Every row gives one point. Each copy is the shape, with its points in the same order, stretched, turned, moved and blurred by noise. Some copies are also mirrored. Which?

Shape (7 x 3):
[[ 1.9 -1.3 -2.9]
 [-4.3  2.6  1.1]
 [ 1.5 -3.3 -4.2]
 [ 2.3 -1.4 -2.8]
 [-1.8  3.0  0.9]
 [-0.5  0.7  1.5]
 [-2.3 -1.9  2.9]]
Copy 1:
[[-1.8 -3.2  0.1]
 [ 2.9  2.9 -5.8]
 [-5.0 -4.2  0.6]
 [-3.0 -3.4  1.2]
 [ 3.9  1.5 -3.3]
 [ 2.5  1.7 -0.5]
 [ 1.4  3.9  1.3]]
Copy 1 is: only turned
Copy 2 (7 x 3):
[[ 4.1 -2.5 -2.2]
 [-4.2  1.1  4.4]
 [ 4.6 -4.2 -4.4]
 [ 4.7 -2.4 -2.3]
 [-1.4  1.2  4.1]
 [-0.4  2.7  1.5]
 [-2.8  4.5 -0.5]]
Copy 2 is: mirrored
Copy 3, 7 rows:
[[-3.8  2.9 -2.7]
 [-3.0 -2.4  2.8]
 [-6.0  2.5 -5.1]
 [-3.6  3.1 -3.0]
 [-1.7 -0.1  3.2]
 [ 0.0 -0.8  0.0]
 [-0.1 -4.3 -3.2]]
Copy 3 is: only turned
Copy 4 (7 x 3):
[[-0.2  2.9 -2.1]
 [ 3.3 -4.5 -1.9]
 [-2.5  3.9 -3.5]
 [-0.3  3.2 -1.9]
 [ 3.9 -2.8 -0.9]
 [ 1.7 -3.0  0.9]
 [-1.4 -6.1  1.9]]
Copy 4 is: mirrored

Shape:
[[ 1.7 -0.7 -2.5  2.2]
 [ 0.2 -0.6 -8.7  0.3]
 [-1.3  1.9 -3.7  1.1]
 [ 3.3  1.3 -4.0 -0.4]
 [-1.1  1.7  7.9  0.6]
 [ 2.4  3.5  4.7 -1.2]
 [-0.7 -4.6 -1.3  1.0]
 [-0.1 -0.2 -6.4 -3.1]]
Copy 1, 8 rows:
[[ 0.0 -0.7 -2.7  2.1]
 [ 0.1  3.5  1.3  4.4]
 [ 2.4  2.5 -0.4  1.6]
 [-1.4  0.9 -4.0  1.7]
 [ 1.7 -3.3 -5.0 -5.3]
 [-0.4 -1.8 -7.5 -4.0]
 [-0.8 -1.7  0.7  0.7]
 [-1.4  3.5  0.8  1.3]]
Copy 1 is: only turned
Copy 2, 8 rows:
[[-0.5 -0.1  3.3  0.3]
 [ 3.1 -2.1  4.5  3.2]
 [-1.0 -1.0  2.3  1.9]
 [ 3.0  1.2  1.4  3.7]
 [-6.0  2.2 -2.0 -4.6]
 [-0.4  3.5 -2.4  0.6]
 [-2.6 -1.2  3.3 -5.1]
 [ 4.0 -2.0  1.6  1.4]]
Copy 2 is: only turned

Shape:
[[-7.9  2.6  0.0 -3.6 -2.9 -3.9]
 [ 1.0 -1.0 -0.3  2.9  2.8  3.5]
 [ 1.1 -4.7  0.7  4.2  2.4 -1.5]
 [-2.3  0.4 -1.9 -2.3 -2.9 -2.6]
 [ 1.5  1.3 -1.5  0.4 -6.3 -1.8]
 [-1.4 -4.1 -0.4  4.5 -2.0 -1.2]
 [ 2.4  4.9  1.7 -0.1 -5.4 -1.5]
 [ 4.8 -1.9  1.7 -0.9  3.7  1.7]
 [-0.3 -2.3  2.0  3.6 -0.1  0.5]
 [ 0.3 -3.3  3.2  4.3 -1.8  0.8]
 [-2.1 -4.3 -0.4 -2.9 -0.2  0.8]]
Copy 1, 11 rows:
[[-1.3  1.8  3.5 -5.4 -3.9  1.8]
 [-1.5 -1.5  0.2  4.5 -0.1 -1.7]
 [-2.8  1.3 -2.5  2.0  2.3 -1.7]
 [ 0.2  2.9  1.9 -1.6 -2.5 -1.2]
 [-0.6  3.7  1.9 -1.4 -2.7 -5.1]
 [-3.5  2.6 -2.5  0.8 -1.0 -1.6]
 [-1.3  1.2  4.4 -3.4 -1.3 -6.2]
 [ 1.5 -1.8  0.0  2.6  2.8 -3.4]
 [-3.1 -0.1 -1.3  0.4  0.5 -2.1]
 [-3.4 -0.1 -2.5 -0.4  0.1 -3.1]
 [ 1.5  0.2 -2.0  0.7 -1.9  0.2]]
Copy 1 is: only turned
Copy 2 (11 x 6):
[[ -5.7 -10.8  -1.8   1.4   1.8  -6.8]
 [ -0.6   1.3   0.6  -3.2  -3.2   5.2]
 [  1.1  -0.2   1.4   2.7  -1.9   5.1]
 [ -0.1  -6.6  -1.5  -0.4   0.3  -2.1]
 [  6.4  -2.3  -2.6  -1.8   3.0   1.1]
 [  0.7  -2.3  -1.4   2.1   0.7   5.7]
 [  6.5   0.3  -0.7  -3.1   4.4  -1.0]
 [  2.9   3.6   1.0  -0.7  -4.6   1.6]
 [  0.0   0.2  -0.8   1.1   0.1   4.1]
 [  1.5   1.2  -2.4   1.8   1.3   5.0]
 [ -2.6  -4.8  -2.9   1.5  -3.5   0.1]]
Copy 2 is: only turned
Copy 3, 11 rows:
[[-0.4  8.0 -2.5  4.3 -6.8  2.0]
 [-2.9 -2.2  1.6 -1.4  4.6 -3.4]
 [ 3.1 -1.2  0.8 -5.7  1.1 -2.4]
 [-0.4  0.5  0.0  3.0 -3.7  0.0]
 [ 0.8 -2.4  1.2  6.7 -0.1 -0.7]
 [ 4.5  0.7 -0.9 -1.8 -1.4 -3.9]
 [-2.3 -1.5  2.4  8.3  4.2  2.1]
 [-4.1 -6.6  1.8 -2.7  6.2  0.5]
 [ 1.7  0.1 -0.5 -1.4  2.8 -2.5]
 [ 2.9  0.0 -1.6 -1.1  3.9 -2.5]
 [-0.6 -1.2 -3.8 -1.2 -1.3 -1.9]]
Copy 3 is: mirrored

Shape, 13 rows:
[[ 0.4  2.1  0.0  0.0 -2.1 -4.2  0.1 -1.4]
 [ 3.2 -3.6  1.2  2.2  3.2 -2.4  2.3 -2.1]
 [ 4.4  0.0  0.8  3.3 -2.3 -2.6 -1.9 -1.5]
 [ 1.5  3.2 -3.8 -1.1  0.8 -1.4 -1.4 -1.9]
 [ 3.2  1.0 -3.4 -1.4  3.1  0.1  2.4 -2.3]
 [-2.7  3.2 -1.1 -1.2 -0.4  2.7  3.4 -2.9]
 [-1.5  0.4 -1.8 -5.0  0.5  3.1  4.1  0.6]
 [-3.6 -0.9 -0.3  1.5  4.9  3.6 -3.6 -1.9]
 [-3.4  1.5  3.2 -3.7 -2.4  3.2 -1.0  3.3]
 [-0.3 -1.8  1.9  2.7  5.3  0.6  1.4  3.2]
 [-3.2 -3.4 -4.2  0.3  1.5  0.3  4.4  2.5]
 [-3.9  4.0 -3.9 -2.1 -3.6 -4.6 -4.4 -1.5]
 [-0.5 -4.7  3.1 -4.9 -1.5 -4.7  0.2  4.4]]
Copy 1 (13 x 8):
[[ 1.9  4.0 -1.7  1.4 -1.2  1.7  4.0  0.5]
 [ 1.1  0.1  0.2  7.3  0.7  3.0 -1.0 -1.4]
 [ 0.3  1.2 -4.4  5.9 -2.2  3.1  2.8 -1.1]
 [ 4.1 -0.2  0.0  0.9 -3.0  0.8  3.3 -0.7]
 [ 4.8 -2.2  1.4  2.4  0.3  1.7  0.9 -0.6]
 [ 4.7  1.5  0.6 -3.9  1.2 -0.5 -1.8  1.5]
 [ 0.5 -0.7  3.8 -3.6  3.0 -0.1 -1.0  1.8]
 [ 1.1 -1.9  2.2  2.0 -4.6 -2.5 -5.5 -2.1]
 [-4.4  1.7  0.4 -2.4  1.1 -2.6 -1.7  3.2]
 [-1.0 -1.6  1.9  6.3  3.3 -2.3 -3.2 -2.9]
 [-0.5 -0.1  5.8 -1.8  3.3  1.1  0.0 -4.8]
 [ 2.0  5.3  0.3 -4.0 -6.5  0.5  6.5 -0.4]
 [-8.3  3.7  3.0  2.4  1.1  2.1  3.0  1.8]]
Copy 1 is: only turned
Copy 2, 13 rows:
[[-0.8 -1.4  0.8 -3.3 -2.8 -4.2 -1.7  2.3]
 [-5.6  2.3  0.0  5.1  1.2  1.2 -5.3  3.7]
 [-2.8  2.8  3.8  0.2 -0.2 -2.0 -2.2  2.9]
 [ 0.0  1.0  0.8 -5.1  0.8 -1.1 -0.6 -1.3]
 [-2.8  2.2  0.1 -3.2  0.8  2.6 -2.6 -0.4]
 [ 0.8 -0.6 -3.8 -6.1 -4.4 -1.4  4.0 -1.5]
 [ 1.1 -2.8 -2.8 -5.4 -2.6  1.4  1.3  0.4]
 [-0.1  1.3 -3.7  1.7  3.9  1.2  4.3 -2.9]
 [ 2.2 -5.6  0.8 -6.0 -3.7 -1.0  5.5  0.4]
 [-2.0 -1.1  1.9  4.1  0.2  3.2 -2.7 -0.4]
 [ 2.9 -0.9 -3.7  1.8 -2.0  0.9 -3.4  2.4]
 [ 4.0 -3.2 -1.3 -7.7 -1.3 -7.6  1.6  0.0]
 [-0.7 -6.5  2.0  0.7 -0.9 -2.4 -5.5  7.2]]
Copy 2 is: only turned

Shape:
[[ 6.3  1.8 -2.1 -1.1  2.4 -2.4  2.7 -3.3 -4.4]
 [ 0.1 -0.8 -3.2  2.1  1.6 -3.5  0.6  4.6  2.1]
 [ 1.1 -5.0 -1.4  1.9 -0.7 -2.9  0.5 -0.3 -0.7]
 [-0.8 -0.2  2.1  1.8 -5.4 -2.6  1.1  2.3 -3.2]
 [ 3.2 -3.8  4.1 -3.0 -2.4  8.2 -0.3  1.1 -6.5]
 [-2.3 -0.7  1.7  0.6 -1.8  1.3 -5.7  1.3 -5.1]
 [-3.3  2.3  0.6  2.7 -3.2  3.1 -1.9  0.9 -2.5]
 [-0.8  0.6 -3.1  3.6  1.8  0.6  3.8 -2.8 -0.3]
 [-1.8 -0.6 -2.0 -1.5 -3.7 -1.6 -1.1  1.8  0.3]
 [-5.3 -1.6  2.4 -2.4  4.6 -3.9  3.9  3.4 -1.2]
 [-3.7  2.9  0.6  3.5 -1.3  6.2 -3.7  0.0  2.2]
 [-1.1 -1.9  2.0  2.7  2.3 -2.6 -2.6 -1.0  1.6]
 [ 0.1 -1.1 -0.9  0.9  1.8  2.4  0.7 -1.6  1.5]
 [ 1.0 -3.0 -1.3 -3.0 -1.3 -0.4  2.0  4.0  0.4]
 [-3.6  0.3 -2.0  1.1 -1.3 -2.2 -2.5  2.8 -1.2]]
Copy 1, 15 rows:
[[ -4.4  -1.1   2.1   2.4  -0.7  -0.5   5.7   2.9  -7.6]
 [ -1.7  -2.5  -1.4   4.8   3.2   2.0  -3.7   2.2  -2.2]
 [ -1.3  -1.9  -4.3   1.6   4.7  -1.3   2.0  -0.1  -3.4]
 [  0.1   1.0 -10.3   3.0   1.9   0.2   1.8   4.2  -0.8]
 [  8.8   2.2  -2.5  -8.1  -2.2  -0.8   8.0   3.8  -4.7]
 [  5.7  -1.4  -3.3   3.8  -3.8  -4.8   3.9   3.8   3.1]
 [  2.4   3.7  -2.4   1.6  -0.8  -1.5   1.4   4.7   5.4]
 [ -6.1   2.6   0.5  -1.6   4.7  -0.4   0.7   1.9   0.5]
 [  1.1   1.3  -4.9   4.9   0.7  -2.0  -2.7   0.4  -1.9]
 [ -2.3  -6.6  -4.5  -4.3  -0.7   4.1  -0.2  -1.3   1.6]
 [  5.7   6.2   2.8   1.9   1.1  -0.7  -0.8   2.0   6.8]
 [  1.7  -3.6   0.7   3.1   3.3   1.5   2.9  -2.5   2.5]
 [  1.4   1.1   2.5  -1.2   2.7   1.3   0.6  -0.8  -0.4]
 [  1.9  -1.0  -3.5  -1.0   1.5   1.7  -2.2   0.4  -5.3]
 [  0.8  -1.0  -4.7   5.8  -0.7  -3.2  -2.7   2.5   2.7]]
Copy 1 is: mirrored
Copy 2:
[[-6.9 -0.9 -3.3  1.4  3.3 -2.2 -0.3  0.8  0.5]
 [ 1.2  1.0 -1.8 -4.7 -0.4  1.4  4.5  2.3 -0.3]
 [-2.3  1.1 -0.7 -3.0 -0.2  3.1 -1.1 -1.8  2.9]
 [ 1.8  2.8 -2.7  0.0  1.0  0.9  1.6 -2.9  4.9]
 [-0.5  2.6  2.8  0.0  9.0 -2.7 -2.8 -6.6  3.8]
 [ 2.6  3.3  0.6  0.8 -1.7 -0.5  2.9 -5.6 -2.8]
 [ 4.5  4.5 -2.2  1.9  0.4  0.9  0.6 -2.5 -0.8]
 [-0.9  2.2 -4.9 -0.8  0.9  1.7 -3.4  2.0  0.6]
 [ 3.0 -1.4 -0.2 -1.0 -0.9  1.7  2.2  0.2  1.1]
 [ 3.5  0.1 -0.8 -5.4 -6.0 -6.1  1.6  0.6  0.4]
 [ 6.1  5.5  0.8  3.1  0.1  2.4 -0.1  0.4 -3.6]
 [-0.2  3.8  2.1  0.2 -4.8  1.3  0.7  0.0 -1.3]
 [-0.2  2.0  0.8 -0.3  1.2  0.6 -2.2  1.6 -0.4]
 [ 1.6 -0.8  0.7 -4.4  2.8 -0.2  1.5  0.2  3.1]
 [ 3.9  1.2 -2.0 -1.9 -3.1  1.1  3.6 -1.0 -2.3]]
Copy 2 is: only turned
Copy 3:
[[ 4.7  4.5  0.2 -2.5 -1.7  5.5 -3.2  2.4 -0.6]
 [ 1.8 -1.7  2.6  1.9  1.5  1.8 -1.6  2.1 -2.6]
 [-0.3  4.1  4.0 -1.0  0.9  0.4 -3.7  0.0 -4.5]
 [-0.4  6.0  2.7  2.4 -2.3  3.5 -2.4 -3.2 -8.1]
 [-0.1  3.7  3.2 -1.4 -3.8 10.4 -6.5 -7.5  2.0]
 [-0.1  2.9  1.1 -1.2 -1.8  1.9 -1.5 -7.3 -5.3]
 [-1.7  0.4 -0.6  1.2 -4.0  1.2 -1.3 -3.5 -3.0]
 [-1.4 -0.6 -1.3 -0.5 -1.6  0.5 -2.3  4.5  0.6]
 [ 0.3  3.6  2.2  3.2 -0.5 -0.5 -1.7 -2.3 -3.8]
 [-1.9  0.4 -0.4  2.3  4.0  5.2  1.0  1.2 -0.9]
 [-3.7 -5.0  0.3  0.6 -4.6 -2.5  2.1 -1.7  1.1]
 [-2.7 -0.4  3.8 -2.1  0.8 -2.6  3.0  0.4 -3.8]
 [-1.8 -1.5  1.6 -0.7 -1.1  0.4 -0.8  1.9  2.2]
 [ 1.3  2.4  3.4  3.1  0.7  5.0 -4.0 -1.1  0.0]
 [ 0.3  1.4  0.3  1.9 -0.1 -0.2 -1.0 -2.5 -4.8]]
Copy 3 is: only turned
